Each row is a point. Any point is a mix of the corners, with weights that add up to 1. It lies inside the corners' shape when no weight is negative. Is each point inside? If not, which corners have a negative weight?

Corners:
(1): [ 0.19 -1.00 -0.06]
(2): [-0.24  0.21 -0.17]
(3): [-0.09 -0.30  0.22]
(4): [0.05 0.63 0.06]
Points:
[-0.19  0.11 -0.12] => inside
[0.02 0.46 0.06] => inside
[-0.15  0.26 -0.09] => inside
[ 0.09 -0.60  0.10] => outside (2)
[ 0.14 -0.81 -0.04] => inside

Corners:
(1): [-0.29 -0.35 -0.31  0.20 -0.85  0.08 -0.31 -0.24]
(2): [-0.40 -0.80 -0.24  0.24  0.47  0.58 -0.20  0.34]
(3): [-0.22  0.53 -0.39 -0.14  0.26 -0.04 -0.11 -0.10]
(4): [-0.25  0.18  0.31 -0.38  0.06  0.24  0.07  0.15]
(5): [ 0.86  0.71 -0.54  0.07 -0.60  0.08  0.42 -0.05]
(6): [ 0.45  0.33 -0.06 -0.56 -0.32 -0.04 -0.07 -0.36]
(7): [ 0.10  0.52 -0.20 -0.14 -0.50  0.28  0.64 -0.60]
(8): [ 0.03  0.14 -0.33  0.09 -0.04 -0.32  0.48  0.06]
(9): [-0.34 -1.00  0.28  0.92  0.29  0.10 -0.51 -0.19]
Points:
[ 0.36  0.10 -0.23  0.00 -0.16  0.18  0.23 -0.23] => outside (1, 3, 4)
[ 0.67  0.86 -0.32 -0.64 -1.00 -0.20  0.47 -0.38] => outside (2, 3, 9)
[ 0.05  0.18 -0.15 -0.02  0.09  0.07  0.25 -0.04] => outside (1)
[-0.16 -0.02 -0.13  0.08 -0.19  0.14 -0.01 -0.04] => outside (6)
[-0.01 -0.11 -0.04  0.09 -0.02  0.11 -0.04 -0.07] => inside
[ 0.41  0.37 -0.39  0.01 -0.32 -0.27  0.00 -0.20] => outside (2, 4, 7)
[-0.05 -0.07 -0.06  0.17 -0.13  0.14  0.12 -0.27] => inside
[ 0.00  0.01 -0.21  0.03 -0.21  0.22  0.10 -0.08] => inside

Corners:
(1): [ 0.76  0.08 -0.33 -0.81 -0.62 -0.39 -0.05  0.30 -0.45 -0.39 -0.13 -0.15]
(2): [-0.34  0.22  0.18  0.35  0.35  0.46 -0.15 -0.14  0.08 -0.18 -0.09  0.69]
(3): [ 0.67  0.28 -0.42 -0.37 -0.31 -0.38  0.43 -0.17 -0.14 -0.35 -0.67 -0.51]
(4): [ 0.36  0.31 -0.51 -0.18 -0.81  0.10 -0.01 -0.31  0.07  0.25  0.44  0.14]
(5): [-0.13  0.11  0.04  0.57  0.23 -0.19 -0.11  0.11  0.13  0.29  0.13  0.46]
(6): [ 0.16 -0.19 -0.15 -0.46 -0.55 -0.09 -0.23 -0.04 -0.06 -0.16  0.20 -0.51]
(7): [ 0.07 -0.09 -0.23  0.30  0.55  0.51  0.13 -0.08 -0.39 -0.16  0.09 -0.02]
(8): [-0.17  0.02 -0.19  0.08  0.73  0.03  0.85 -0.64 -0.34 -0.02 -0.38  0.23]
(9): [-0.06 -0.11  0.30  0.18 -0.01  0.48  0.14  0.11 -0.16  0.17 -0.26  0.58]
(10): [ 0.06 -0.32  0.40  0.97 -0.23  0.21 -0.76 -0.31 -0.79  0.09  0.43  0.62]
(11): [ 0.34  0.73  0.09 -0.67 -0.52 -0.23  0.62 -0.21  0.11 -0.10 -0.07 -0.21]
(12): [-0.11  0.15 -0.64 -0.13 -0.94 -0.27  0.38  0.25 -0.20 -0.17 -0.13 -0.53]
(13): [ 0.28 -0.34  0.21  0.46  0.23  0.02  0.08 -0.53  0.15 -0.48  0.74  0.35]
Points:
[ 0.15  0.15 -0.12 -0.16 -0.12  0.08  0.25 -0.05 -0.03 -0.10 -0.16  0.06] => outside (10)
[ 0.10  0.12 -0.06  0.20  0.09  0.08  0.22 -0.14 -0.13 -0.03 -0.03  0.26] => outside (6)
[-0.12 -0.37  0.00  0.62  0.14  0.05 -0.39 -0.13 -0.61 -0.23  0.27  0.35] => outside (3, 4, 9, 11)
[-0.09  0.02 -0.17  0.21  0.16  0.26  0.11 -0.03 -0.07 -0.10  0.05  0.37] => outside (3, 6, 10, 11)

Corners:
(1): [ 0.23 -0.48  0.42  0.58 -0.05  1.10 -0.41 -0.78 -0.18  0.31  0.63  0.04
  0.04  0.21  0.22  0.50 -0.26 -0.01 -0.74  0.22]
(2): [-0.19  0.94 -1.54 -0.50  0.12  0.52  0.23 -0.47  0.12  0.42 -0.62  0.12
 -0.39  0.23 -0.08 -0.35  0.00  0.47  0.59 -0.04]
(3): [-0.23  0.44 -0.43  0.25 -0.20  0.29  0.28  0.12  0.41  0.29  0.03 -0.01
  0.21  0.59  0.27 -0.11 -0.22  0.00  0.07 -0.18]
(4): [ 0.00  0.56 -0.60  0.32  0.31  0.02 -0.15  0.15  0.55  0.44 -0.34 -0.85
 -0.46  0.20 -0.63 -0.55  0.46 -0.14  0.36 -0.50]
(5): [-0.09  0.34 -0.21 -0.87  0.70  0.37  0.50  0.19 -0.04 -0.34 -0.04  0.66
  0.05 -0.38  0.06  0.11 -0.05  0.56  0.19  0.46]
(6): [ 0.04  0.02  0.21  0.45 -0.14  0.74 -0.42  0.61  0.57  0.90  0.07 -0.25
 -0.16 -0.27 -0.30  0.00  0.92 -0.15  0.34 -0.74]
(7): [-0.06  0.08  0.10 -0.14 -0.16  0.56  0.31  0.24 -0.08 -0.08  0.92 -0.15
 -0.30  0.00 -0.01 -0.31  0.26  0.07 -0.13 -0.15]
(8): [ 0.39 -0.19  0.67 -0.15  0.51  0.07 -0.22  0.33 -0.24  0.62 -0.12 -0.39
 -0.59 -0.56  0.12 -0.20 -0.12 -0.36  0.44  0.17]
(9): [-0.56  0.28 -0.24  0.59  0.12  0.22 -0.11 -0.67  0.24  0.95  0.53 -0.63
 -0.26  0.76 -0.06  0.19 -0.25  0.31 -0.42  0.46]
(10): [ 0.53  0.05  0.02 -0.04  0.38 -0.43  0.25  0.21 -0.24 -0.11 -0.55 -0.01
 -0.26 -0.26  0.18 -0.22  0.13  0.27  0.39 -0.27]
(11): [ 0.00 -0.81  0.34  0.04 -0.25  0.66 -0.03 -0.04 -0.45  0.07  0.40  0.16
  0.04  0.10  0.06  0.51 -0.71 -0.26 -0.94 -0.03]
(12): [ 0.26  0.35  0.41 -0.21  0.42  0.17 -0.48  0.43 -0.11 -0.28 -0.10 -0.11
 -0.95 -0.14 -0.08 -0.06 -0.06  0.50  0.64 -0.20]
(13): [ 0.33 -0.26 -0.05 -0.12 -0.06  0.34 -0.58  0.26 -0.65  0.05  0.52  0.45
  0.18  0.19  0.23  0.10  0.13  0.17  0.05 -0.47]
(14): [ 0.03 -0.18 -0.01 -0.45  0.07  0.45  0.28 -0.39 -0.37 -0.51  0.08  0.18
  0.21  0.31  0.51  0.38 -0.12  0.13 -0.21 -0.03]
(15): [-0.33 -0.54  0.35 -0.13  0.63 -0.01  0.70  0.88 -0.23 -0.07  0.21  0.05
 -0.45 -1.07  0.05  0.30  0.03 -0.67  0.02  0.39]
(16): [ 0.38  0.60 -0.36 -0.81  0.11  0.45  0.66  0.26 -0.25 -0.29 -0.04  0.36
  0.08 -0.01  0.07  0.26  0.07  0.08  0.66  0.23]
(17): [ 0.66  0.26 -0.18 -0.44 -0.16  0.30 -0.47  0.01 -0.48 -0.35 -0.24  0.41
  0.02 -0.22  0.45  0.12  0.21 -0.10 -0.26 -0.50]
(18): [ 0.44 -0.57  0.45  0.16 -0.50  0.54 -0.32 -0.20 -0.24 -0.18  0.42 -0.11
  0.52 -0.60  0.30  0.50 -0.18 -0.13 -0.87 -0.41]
(19): [ 0.35 -0.53  0.40 -0.08 -0.02  0.55  0.43  0.55 -0.31  0.08 -0.19 -0.37
  0.08 -0.30  0.25  0.16  0.02 -0.37  0.18  0.51]
(20): [-0.58  0.52 -0.10  0.12  0.09  0.29  0.43 -0.48  0.07  0.41 -0.03 -0.14
  0.08  0.07 -0.19 -0.17  0.17  0.01  0.36  0.54]
(21): [-0.52  0.00 -0.72 -0.60  0.13  0.06  0.83 -0.26  0.52 -0.15 -0.14  0.28
 -0.22  0.29 -0.12 -0.11 -0.16  0.40  0.47  0.45]
Points:
[-0.01  0.08  0.02 -0.07  0.27  0.32 -0.02  0.06 -0.05  0.27  0.01  0.11
 -0.28 -0.10 -0.01  0.13  0.13  0.11  0.21  0.01] => outside (3, 4, 7, 18, 19)
[-0.09 -0.04  0.01  0.02  0.11  0.40  0.17 -0.03  0.04  0.10  0.22 -0.05
 -0.05  0.08 -0.01  0.13 -0.03  0.12 -0.04  0.13] => outside (2, 8, 17)
[ 0.10  0.34 -0.29 -0.24  0.15  0.25  0.00  0.03  0.00  0.12 -0.19  0.00
 -0.10  0.02  0.02 -0.08  0.12  0.23  0.37 -0.07] => outside (1, 7, 11, 15)
[ 0.25  0.13 -0.17 -0.61  0.04  0.26  0.23  0.02 -0.33 -0.29 -0.11  0.35
  0.05 -0.04  0.26  0.02 -0.12  0.24  0.28  0.04] => outside (1, 4, 6, 9, 15)
[ 0.11  0.19 -0.21 -0.02 -0.06  0.56 -0.03  0.11  0.12  0.35 -0.09 -0.30
 -0.29  0.29  0.02 -0.04  0.05 -0.07  0.20 -0.06] => outside (5, 10, 13, 15, 18, 20)
[ 0.06  0.16 -0.07 -0.08  0.18  0.29  0.08  0.20 -0.03  0.23  0.01 -0.04
 -0.25  0.00  0.00 -0.04  0.04  0.03  0.27  0.04] => outside (14, 18)
[ 0.19  0.02 -0.09 -0.20  0.00  0.49 -0.02  0.17 -0.07  0.00  0.06  0.07
 -0.09 -0.15  0.12  0.08  0.02  0.02  0.03 -0.19] => outside (9, 10, 20)
[ 0.06  0.11 -0.14 -0.08  0.14  0.30  0.16  0.14  0.03  0.13 -0.04 -0.18
 -0.16 -0.03 -0.07 -0.04  0.10 -0.05  0.18  0.00] => inside

Corners:
(1): [-0.26 -0.15  0.12  0.17  0.17  0.06 -1.18 -0.76  0.28  0.27 -0.25  0.24
  0.32  1.28  0.12  0.20 -0.38 -0.26 -0.14  0.28]
(2): [-0.57  0.27  0.20 -0.15 -0.04  0.23  0.25  0.38 -1.66  0.09 -0.18  0.60
  0.00  0.44  0.39  0.38 -0.06  0.12 -0.03 -0.83]
(3): [ 0.42  0.31  0.17 -0.78  0.32 -0.30 -0.04 -0.35 -0.14 -0.81 -0.63  0.07
  0.33  0.09  0.32  0.12 -0.37 -0.20 -0.24 -0.17]
(4): [-0.44  0.31  0.44  0.29  0.22 -0.28  0.01  0.30  0.20  0.34 -0.94  0.37
 -0.04  0.33  0.45 -0.17  0.05 -0.21 -0.03  0.11]
(5): [-0.31  0.14  0.02  0.11  0.20 -0.11  0.18 -0.26  0.40  0.42 -0.05  0.51
 -0.13  0.97 -0.03  0.02 -0.20  0.41  0.02 -0.88]
(6): [ 0.06  0.34  0.51  0.15 -0.02  0.07  0.13  0.39 -0.39  0.44  0.03  0.52
 -0.08  0.29 -0.46  0.32 -0.15  0.30 -0.21 -0.42]
(7): [-0.36  0.03 -0.13  0.15 -0.03 -0.19  0.09  0.50  0.13 -0.55  0.31  0.22
  0.01 -0.25 -0.06  0.43 -0.10  0.29  0.10  0.03]
(8): [-0.19 -0.26 -0.01 -0.76  0.04 -0.06  0.29  0.05  0.04  0.37  0.10 -0.24
  0.15 -0.35  0.13  0.49  0.07  0.52  0.06  0.28]
(9): [-0.15 -0.15  0.27  0.13  0.54  0.20  0.13 -0.74 -0.01  0.13  0.17  0.06
  0.00 -0.14  0.09  0.22 -0.25  0.14 -0.04 -0.41]
(10): [ 0.19  0.11 -0.06  0.09  0.21  0.14 -0.19  0.60  0.18  0.48  0.33  0.04
 -0.25 -0.40 -0.10  0.35  0.66 -0.18  0.13 -0.53]
(11): [-0.25 -0.07  0.43 -0.21 -0.05  0.04  0.08  0.44 -0.40  0.01  0.22 -0.90
 -0.09  0.40  0.02 -0.60  0.26 -0.39  0.18 -0.10]
(12): [-0.40  0.02  0.60  0.16 -0.17  0.27  0.04  0.47  0.49 -0.32  0.16 -0.52
  0.30 -0.05 -0.05  0.20  0.61 -0.22 -0.10  0.19]
(13): [-0.01  0.11  0.13 -0.06 -0.24  0.17  0.09  0.53 -0.03 -0.42 -0.33 -0.18
 -0.78 -0.43  0.03  0.20 -0.05 -0.23  0.45 -0.33]
(14): [ 0.31 -0.82  0.18 -0.16 -0.23 -0.70  0.33 -1.14  0.62 -0.25  0.01  0.51
 -0.62 -0.34 -0.27  0.52  0.00 -0.13  0.59 -0.19]
(15): [ 0.22 -1.83 -0.16 -0.30 -0.42  0.32  0.26  0.10  0.64  0.71  0.22 -0.47
 -0.32 -0.80 -0.10 -0.66  0.66  0.07  0.54  0.29]
(16): [-0.30 -0.11 -0.33 -0.98  0.42  0.34  0.04 -0.27  0.52 -0.47  0.34  0.24
 -0.03 -0.48 -0.28  0.35  0.00 -0.22  0.12 -0.04]
(17): [-0.25 -0.50 -0.12  0.26  0.11 -0.03  0.28  0.13  0.42  0.32 -0.11 -0.07
 -0.22  1.05 -0.09  0.28 -0.05 -0.03 -0.30  0.11]
(18): [ 0.80  0.21 -0.16 -0.34  0.02 -0.04  0.31 -0.95  0.20  0.64 -0.25  0.19
  0.30 -0.24  0.15 -0.42 -0.33 -0.24 -0.10  0.27]
(19): [ 0.56  0.07  0.10 -0.78 -0.20  0.13  0.27 -0.15  0.23 -0.09  0.29  0.53
 -0.06  0.19  1.02  0.23 -0.14  0.08 -0.04 -0.22]
(20): [-0.06  0.31  0.08 -0.39  0.64  0.31  0.14  0.34  0.00 -0.21 -0.26  0.29
  0.05  0.52  0.12  0.30  0.33  0.43  0.25  0.17]
(21): [-0.56  0.15  0.09 -0.11 -0.22  0.27  0.18  0.67 -0.56 -0.67  0.16 -0.17
 -0.37 -0.30  0.32 -0.17  0.91  0.55 -0.19 -0.22]
Points:
[-0.06 -0.04  0.00 -0.21  0.19  0.07  0.02 -0.16 -0.06  0.21 -0.13  0.06
 -0.21  0.20  0.22  0.24  0.07 -0.12  0.05 -0.01] => outside (3, 5, 6, 7, 12, 15)
[-0.11 -0.11  0.11 -0.15  0.01  0.06  0.00  0.13  0.01 -0.04 -0.14  0.01
 -0.12 -0.06 -0.06 -0.05  0.19 -0.10  0.16 -0.09] => outside (8, 9, 17, 19)
[-0.06 -0.04  0.10 -0.19  0.18 -0.02  0.05 -0.12  0.06  0.07 -0.11  0.12
  0.11  0.15 -0.01  0.12 -0.04 -0.04  0.00 -0.05] => outside (13, 19, 21)
[-0.02 -0.04  0.14 -0.22  0.08  0.04  0.05 -0.09  0.05  0.03 -0.02  0.09
 -0.04 -0.01  0.09  0.13  0.03  0.02  0.08 -0.11] => outside (17)
[-0.17 -0.15  0.11 -0.08  0.06  0.03  0.07  0.08  0.03 -0.01 -0.05  0.01
 -0.10  0.04 -0.03  0.08  0.13  0.03  0.06 -0.10] => outside (19)

Corners:
(1): [ 0.34  0.09  0.50 -0.59 -0.18 -0.44 -0.04 -0.27  0.09  0.42 -0.05  0.09
  0.35 -0.51 -0.89  0.19  0.64  0.41  0.45 -0.54]
(2): [-0.35 -0.44  0.14  0.46  0.03 -0.65  0.99  0.59 -0.15 -0.35 -0.83 -0.53
  0.23  0.41  0.18 -0.05 -0.30  0.35 -0.13 -0.16]
(3): [ 0.40 -0.18  0.68 -0.26  0.11  0.18 -0.24 -0.36  0.45  0.29 -0.36  0.49
 -0.44  0.31 -0.54 -0.10 -0.18 -0.32 -0.25 -0.20]
(4): [ 0.18  0.74 -0.25 -0.23 -0.55 -0.05 -0.21 -0.69  0.05 -0.35 -0.61 -0.50
  0.07  0.42  0.47 -0.40  0.48 -0.53  0.13  0.01]
(5): [ 0.07 -0.11  0.56  0.28  0.73 -0.23 -0.27  0.26 -0.01 -0.47 -0.13  0.17
  0.17 -0.32 -0.21 -0.37  0.08 -0.43  0.09  0.05]
(6): [-0.44  0.73 -0.50 -0.14 -0.56  0.38  0.99  0.02 -0.37  0.09  0.40  0.48
 -0.14 -0.47  0.08  0.07  0.37  0.53 -0.27  0.16]
(7): [-0.09  0.06  0.42  0.07  0.18  0.31  0.27 -0.75 -0.37  0.07  0.68  0.45
 -0.55  0.02 -0.13  0.59  0.29 -0.45  0.34 -0.14]
(8): [ 0.08  0.35  0.28  0.50  0.04 -0.19  0.23  0.63 -0.43  0.49 -0.47  0.36
 -0.02 -0.47 -0.41 -0.01 -0.10  0.15  0.20 -0.55]
(9): [-0.93  0.21  0.28  0.76 -0.38 -0.01  0.84 -0.26  0.41  0.35 -0.17 -0.14
  0.08 -0.57  0.27  0.07  0.12  0.21 -0.57  0.65]
(10): [ 0.18  0.39  0.56 -0.46  0.07  0.03  0.15 -0.51  0.40  0.38  0.23  0.00
  0.35 -0.01 -0.13 -0.52 -0.50 -0.39 -0.18 -0.69]
(11): [ 0.38 -0.17 -0.25  0.20 -0.34 -0.20  0.22  0.08  0.29  0.47  0.55  0.20
 -0.37  0.32 -0.50  0.67 -0.20  0.52  0.05 -0.67]
(12): [-0.42 -0.20 -0.18 -0.05  0.40  0.16  0.67  0.01 -0.95 -0.51 -0.17 -0.58
  0.20 -0.15 -0.23  0.44  0.36  0.43  0.65  0.33]
(13): [-0.31  0.12  0.45 -0.12  0.49 -0.29  0.25  0.06 -0.13 -0.05 -0.58 -0.41
  0.46  0.34  0.42 -0.02 -0.55  0.13  0.21 -0.24]
(14): [-0.01 -0.26 -0.69  0.13  0.00 -0.21  0.64 -0.75 -0.46 -0.74 -0.61 -0.65
 -0.40 -0.55  0.11  0.67  0.22  0.39  0.46  0.18]
(15): [-0.26  0.62  0.19  0.67  0.04  0.33  0.74  0.57 -0.58 -0.20  0.23 -0.28
  0.60 -0.40 -0.11  0.11  0.66  0.90 -0.58  0.12]
(16): [ 0.31 -0.09 -0.25 -0.01 -0.43  0.26  0.40  0.23  0.02 -0.02 -0.58 -0.48
  0.30  0.24  0.15  0.20 -0.51 -0.09 -0.57  0.33]
(17): [-0.14 -0.63  0.54  0.04  0.35  0.45  0.28  0.15  0.64  0.44 -0.37  0.15
 -0.03  0.33  0.43  0.12  0.14 -0.42 -0.13 -0.02]
(18): [ 0.24 -0.12 -0.19  0.28  0.56 -0.42  0.42 -0.12  0.03  0.48  0.39  0.34
 -0.53  0.38  0.04  0.22  0.11 -0.24  0.01 -0.18]
(19): [ 0.26 -0.33  0.45 -0.09 -0.44 -0.36 -0.23  0.04 -0.16  0.08  0.20 -0.02
 -0.44  0.24 -0.17 -0.17  0.26  0.03 -0.54 -0.56]
(20): [-0.28  0.03 -0.31  0.00  0.45  0.05  0.16 -0.11 -0.25 -0.32 -0.16 -0.55
 -0.09  0.23 -0.25  0.40  0.17 -0.56 -0.52 -0.19]
(21): [-0.41 -0.44 -0.09  0.40  0.21  0.22  0.50 -0.58 -0.65 -0.66  0.31  0.51
  0.48 -0.49 -0.16  0.28  0.73  0.37 -0.52  0.32]
Points:
[ 0.06  0.21  0.09  0.31 -0.23 -0.26  0.30  0.19 -0.05  0.16 -0.02  0.21
  0.08 -0.02 -0.12 -0.02  0.10  0.42 -0.29 -0.13] => outside (7, 10, 12, 14, 17, 20)
[-0.09 -0.06  0.19  0.10  0.09 -0.12  0.32  0.07 -0.05  0.08 -0.20 -0.06
  0.08 -0.05 -0.15  0.08  0.00  0.14 -0.16 -0.16] => outside (4, 7)
[-0.39  0.00  0.21  0.12  0.22  0.06  0.43  0.02 -0.21 -0.32 -0.48 -0.31
  0.26 -0.06  0.20 -0.14  0.06  0.03 -0.12  0.09] => outside (1, 7, 11, 16, 18)
[-0.19 -0.04  0.04  0.21  0.24  0.07  0.49 -0.06 -0.19 -0.10 -0.07 -0.06
  0.04 -0.06 -0.01  0.22 -0.02  0.05 -0.11 -0.01] => outside (1, 4, 19)
[-0.02  0.01  0.22  0.10  0.14  0.03  0.21  0.03  0.10  0.04 -0.30 -0.11
  0.21  0.13 -0.06 -0.03  0.07 -0.08 -0.24 -0.08] => outside (6, 7, 14, 19)
[-0.40  0.01  0.03  0.24  0.21  0.09  0.64 -0.21 -0.30 -0.13 -0.26 -0.02
  0.06 -0.30  0.03  0.29  0.47  0.20  0.09  0.19] => outside (5, 10, 11, 16, 19)
[-0.20 -0.07  0.40  0.09 -0.03 -0.11  0.17 -0.01  0.03 -0.09 -0.05  0.06
  0.03  0.06 -0.12  0.01  0.32  0.09 -0.28 -0.14] => outside (8, 10, 12, 14, 16, 18)
[-0.03  0.07  0.18  0.07 -0.04 -0.07  0.23 -0.09 -0.09 -0.04 -0.14 -0.10
  0.01  0.07  0.01 -0.01  0.13 -0.03 -0.10 -0.15] => inside
